Each row of a before or after table is a point. The points were changed in one or more steps. Then noise was added and the rows were shuffled. The steps act on columns, c1 being the first. What was done? A step turns or swaps two columns, mirrors them in a line or flattens them onto one, adds a multiple of one to another, or multiplies or shifts one. Angles are multiples of 10 degrees, from the lower column toward the higher: turns from -170 to 170, lines from 10 to 170 but not 90. Use the fewest steps. Two steps may share a column if one is a turn and the other turns, adds or multiplies; they go together, in the order done. Otherwise the lowest column goes first.

Before:
[[-0.018, -0.047, -0.024],
[0.011, 0.020, -0.057],
[0.000, -0.011, -0.066],
[0.015, 0.012, 0.025],
[0.070, -0.016, -0.009],
[0.055, -0.075, -0.040],
[-0.014, 0.036, -0.077],
[-0.030, 0.024, -0.005],
[-0.033, -0.030, 0.017],
[-0.017, -0.002, -0.016],
[0.047, -0.010, -0.016],
[-0.007, -0.012, 0.004],
[-0.017, -0.007, -0.048]]
After:
[[-0.012, 0.004, -0.016],
[0.034, 0.022, -0.045],
[0.016, 0.032, -0.082],
[0.050, -0.013, 0.001],
[-0.008, -0.046, -0.029],
[-0.032, -0.025, 0.005],
[-0.029, 0.024, -0.012],
[0.075, -0.013, 0.021],
[-0.008, -0.013, 0.002],
[0.004, 0.013, 0.024],
[0.022, -0.008, -0.062],
[0.066, -0.074, -0.020],
[0.000, -0.004, -0.050]]
Steps: turn c1 and c3 by 20 degrees

Before:
[[-0.032, 0.006, 0.062, -0.049, -0.016, 0.003, 0.049, 0.003],
[-0.056, -0.044, -0.031, 0.020, -0.047, -0.037, -0.069, -0.006],
[0.020, -0.007, -0.030, 0.009, -0.052, -0.003, 0.011, 0.015],
[-0.013, -0.014, 0.004, 0.018, 0.016, 0.039, 0.010, 0.023],
[0.029, -0.006, 0.048, -0.067, -0.016, -0.010, -0.029, -0.043],
[-0.039, -0.010, 0.024, 0.007, 0.026, -0.002, -0.020, 0.065],
[0.023, 0.008, 0.032, 0.048, 0.042, -0.025, -0.076, -0.040],
[0.005, -0.025, 0.034, 0.031, -0.024, 0.037, -0.012, 0.064]]
After:
[[0.007, -0.026, 0.032, 0.045, -0.020, 0.032, -0.009, 0.060],
[0.016, -0.004, -0.030, 0.012, -0.049, -0.003, 0.012, 0.014],
[-0.029, 0.008, 0.061, -0.055, -0.020, 0.003, 0.052, 0.002],
[0.025, 0.009, 0.035, 0.042, 0.041, -0.026, -0.075, -0.042],
[-0.039, -0.011, 0.031, 0.011, 0.029, -0.004, -0.021, 0.063],
[-0.057, -0.043, -0.030, 0.029, -0.046, -0.042, -0.069, -0.003],
[0.028, -0.004, 0.047, -0.065, -0.022, -0.010, -0.029, -0.043],
[-0.016, -0.012, 0.003, 0.026, 0.019, 0.041, 0.010, 0.021]]
Steps: add -0.3 times c2 to c4

Before:
[[0.037, 0.011, -0.037, -0.010, 0.033, -0.040, -0.041, -0.013, -0.001, 0.001, -0.012, -0.038, -0.023, -0.027],
[-0.046, 0.014, -0.009, -0.017, 0.024, -0.025, -0.018, -0.001, -0.016, -0.036, -0.022, 0.031, -0.028, 0.004],
[-0.045, -0.041, -0.020, 0.049, -0.008, 0.009, 0.009, 0.010, -0.024, -0.068, -0.018, -0.040, 0.004, -0.033],
[-0.057, 0.023, -0.008, 0.015, -0.029, 0.024, -0.008, -0.013, -0.013, -0.049, 0.012, 0.014, -0.030, -0.029],
[-0.011, 0.005, -0.040, -0.017, 0.004, -0.027, -0.045, 0.036, -0.010, 0.003, -0.005, -0.003, 0.018, -0.035],
[-0.034, -0.028, 0.023, 0.037, -0.048, -0.020, 0.034, -0.019, 0.045, -0.086, -0.012, -0.043, 0.029, -0.063],
[0.054, -0.030, -0.009, -0.036, -0.053, 0.025, 0.050, -0.079, 0.056, -0.017, -0.054, 0.039, 0.077, -0.105],
[-0.003, 0.002, -0.025, -0.036, 0.018, 0.022, 0.004, 0.031, 0.022, 0.018, -0.022, -0.013, -0.008, -0.003],
[0.023, -0.007, -0.051, 0.060, 0.014, -0.036, -0.020, 0.011, 0.022, -0.018, -0.002, -0.025, 0.011, -0.004]]
After:
[[-0.007, 0.005, 0.043, -0.017, 0.007, -0.028, -0.023, 0.037, -0.005, 0.010, -0.005, -0.006, 0.037, -0.045],
[-0.037, -0.053, 0.003, 0.036, -0.045, -0.023, 0.024, -0.016, 0.044, -0.067, -0.012, -0.042, 0.051, -0.068],
[-0.046, -0.050, -0.023, 0.051, -0.008, 0.009, -0.029, 0.010, -0.024, -0.049, -0.013, -0.039, 0.003, -0.041],
[0.018, -0.011, 0.058, 0.057, 0.015, -0.036, -0.032, 0.013, 0.026, -0.018, -0.002, -0.024, 0.019, -0.011],
[0.053, -0.022, 0.011, -0.039, -0.053, 0.029, -0.007, -0.082, 0.054, -0.010, -0.051, 0.042, 0.156, -0.113],
[0.041, 0.002, 0.051, -0.011, 0.034, -0.039, -0.020, -0.017, -0.003, -0.005, -0.013, -0.039, -0.046, -0.039],
[0.002, 0.008, 0.030, -0.034, 0.016, 0.028, -0.015, 0.031, 0.022, 0.017, -0.023, -0.013, -0.013, -0.009],
[-0.045, -0.018, 0.004, -0.013, 0.030, -0.023, -0.013, -0.003, -0.017, -0.034, -0.023, 0.027, -0.057, -0.005],
[-0.054, -0.019, -0.004, 0.010, -0.025, 0.023, -0.004, -0.012, -0.007, -0.051, 0.011, 0.013, -0.056, -0.039]]
Steps: multiply c2 by 0.4; turn c2 and c10 by -30 degrees; add -1 times c9 to c7; turn c3 and c7 by 110 degrees; multiply c13 by 2; shift c14 by -0.010

Before:
[[0.005, 0.024, -0.042, -0.011, 0.014, 0.020, 0.005, -0.030, -0.001, 0.000, -0.070, 0.008, -0.050, -0.017, -0.011, 0.015, -0.029, -0.039, -0.043, -0.031, -0.032, 0.140, -0.004, 0.002],
[-0.024, 0.011, -0.019, 0.025, -0.012, 0.029, -0.008, -0.011, -0.015, 0.017, -0.023, 0.024, -0.013, 0.011, -0.016, 0.007, -0.021, -0.049, 0.067, 0.005, -0.025, -0.042, 0.018, -0.020],
[-0.032, 0.007, 0.004, -0.021, -0.006, -0.060, 0.097, -0.015, -0.028, 0.008, 0.005, 0.079, 0.011, -0.008, 0.027, -0.033, 0.069, 0.004, 0.051, 0.025, -0.026, -0.042, -0.017, -0.059],
[-0.039, -0.017, 0.006, 0.007, -0.010, -0.029, -0.001, 0.002, -0.017, 0.002, 0.018, -0.009, -0.033, 0.023, 0.012, 0.007, 0.029, -0.050, 0.032, 0.006, -0.023, 0.105, -0.010, -0.043],
[-0.032, 0.031, 0.003, 0.024, -0.033, -0.020, 0.073, -0.027, -0.030, 0.026, -0.007, 0.001, -0.007, 0.000, 0.022, 0.003, -0.023, -0.045, -0.029, -0.021, -0.032, -0.037, -0.009, 0.019],
[0.003, 0.137, -0.044, -0.016, 0.000, 0.013, 0.012, 0.019, -0.022, 0.001, 0.013, -0.006, -0.024, 0.092, 0.043, -0.005, -0.022, 0.010, 0.064, 0.042, -0.007, -0.042, -0.002, -0.028],
[-0.001, -0.005, -0.043, 0.027, -0.046, -0.033, -0.018, 0.009, 0.007, 0.019, -0.004, 0.003, -0.043, -0.030, 0.006, 0.014, -0.020, -0.021, 0.036, -0.027, -0.032, -0.021, 0.026, -0.009],
[0.006, -0.017, -0.034, -0.072, -0.021, 0.027, -0.018, 0.012, -0.030, 0.001, -0.022, 0.010, -0.025, -0.034, 0.029, -0.040, 0.011, -0.027, 0.053, -0.027, 0.017, -0.027, -0.016, 0.007],
[0.005, -0.020, -0.008, 0.031, -0.027, 0.027, -0.010, -0.009, 0.026, 0.015, -0.002, 0.034, -0.030, -0.013, 0.041, 0.020, -0.012, -0.017, 0.010, -0.028, 0.044, -0.036, 0.005, -0.036],
[-0.039, -0.029, -0.010, 0.028, 0.010, 0.026, 0.000, 0.095, -0.029, 0.006, -0.099, -0.012, -0.006, 0.005, 0.036, 0.006, -0.029, 0.013, 0.055, 0.092, 0.010, -0.025, 0.023, -0.011],
[0.020, 0.019, 0.062, -0.055, -0.005, 0.001, 0.012, -0.016, 0.018, 0.003, 0.013, 0.014, 0.046, -0.021, 0.042, 0.021, -0.009, -0.036, 0.038, -0.036, 0.095, -0.009, 0.027, 0.003],
[-0.016, 0.040, 0.052, 0.029, -0.094, 0.008, -0.015, -0.013, -0.005, 0.002, -0.006, -0.014, 0.023, -0.023, 0.000, 0.011, -0.018, -0.031, 0.073, -0.036, -0.007, -0.028, -0.009, 0.016]]
After:
[[-0.001, -0.019, -0.042, 0.026, -0.046, -0.024, 0.002, 0.009, 0.010, 0.019, -0.004, 0.031, -0.053, -0.003, 0.006, 0.015, -0.020, 0.011, 0.035, -0.027, -0.003, 0.039, 0.027, -0.017],
[0.002, -0.038, -0.043, -0.016, 0.000, -0.074, 0.028, 0.019, -0.029, 0.001, 0.013, -0.091, -0.023, 0.010, 0.044, -0.005, -0.022, -0.132, 0.063, 0.041, -0.009, 0.016, -0.003, -0.007],
[0.005, -0.009, -0.008, 0.031, -0.027, -0.063, 0.028, -0.009, 0.035, 0.015, -0.002, 0.019, 0.006, 0.032, 0.040, 0.021, -0.012, 0.025, 0.010, -0.028, -0.052, 0.003, 0.005, -0.025],
[0.006, -0.045, -0.042, -0.011, 0.014, 0.051, 0.000, -0.029, -0.001, 0.000, -0.070, 0.018, -0.058, 0.005, -0.011, 0.014, -0.028, -0.008, -0.042, -0.031, -0.008, -0.106, -0.004, 0.005],
[-0.017, -0.044, 0.052, 0.030, -0.095, -0.052, -0.019, -0.013, -0.006, 0.001, -0.006, 0.020, 0.014, -0.018, 0.000, 0.011, -0.018, -0.027, 0.073, -0.036, 0.020, 0.012, -0.010, -0.001],
[0.005, -0.020, -0.035, -0.072, -0.021, -0.022, -0.012, 0.012, -0.040, 0.000, -0.022, 0.035, -0.008, 0.004, 0.030, -0.041, 0.011, 0.024, 0.054, -0.027, -0.028, -0.004, -0.016, -0.008],
[-0.032, 0.000, 0.005, -0.021, -0.006, 0.110, 0.085, -0.014, -0.037, 0.008, 0.006, 0.021, -0.009, 0.077, 0.028, -0.033, 0.069, -0.009, 0.051, 0.025, 0.027, 0.072, -0.018, 0.029],
[-0.039, -0.042, 0.005, 0.006, -0.012, 0.140, 0.036, 0.002, -0.022, 0.002, 0.019, -0.025, -0.040, -0.005, 0.012, 0.007, 0.029, 0.033, 0.032, 0.006, -0.003, -0.045, -0.009, -0.023],
[-0.025, -0.050, -0.019, 0.026, -0.012, -0.082, 0.014, -0.011, -0.020, 0.017, -0.024, -0.006, -0.027, 0.026, -0.015, 0.006, -0.021, 0.006, 0.068, 0.005, 0.011, 0.006, 0.017, -0.015],
[-0.032, -0.052, 0.003, 0.023, -0.032, -0.051, 0.010, -0.028, -0.038, 0.027, -0.007, -0.001, -0.026, 0.001, 0.022, 0.003, -0.023, -0.014, -0.029, -0.022, 0.019, 0.038, -0.009, 0.054],
[-0.040, 0.021, -0.010, 0.028, 0.011, -0.080, 0.010, 0.095, -0.038, 0.007, -0.099, -0.006, 0.001, -0.011, 0.036, 0.006, -0.030, 0.023, 0.055, 0.093, -0.012, -0.004, 0.024, -0.006],
[0.020, -0.041, 0.062, -0.055, -0.005, -0.021, 0.001, -0.015, 0.023, 0.002, 0.012, 0.023, 0.095, 0.011, 0.041, 0.021, -0.009, -0.005, 0.039, -0.037, -0.044, 0.004, 0.027, 0.009]]
Steps: turn c2 and c18 by -110 degrees; turn c6 and c22 by -130 degrees; add 1.5 times c17 to c6; multiply c7 by 0.7; turn c7 and c24 by 60 degrees; multiply c9 by 1.3; turn c12 and c14 by 80 degrees; mirror c13 and c21 in the line at 20 degrees
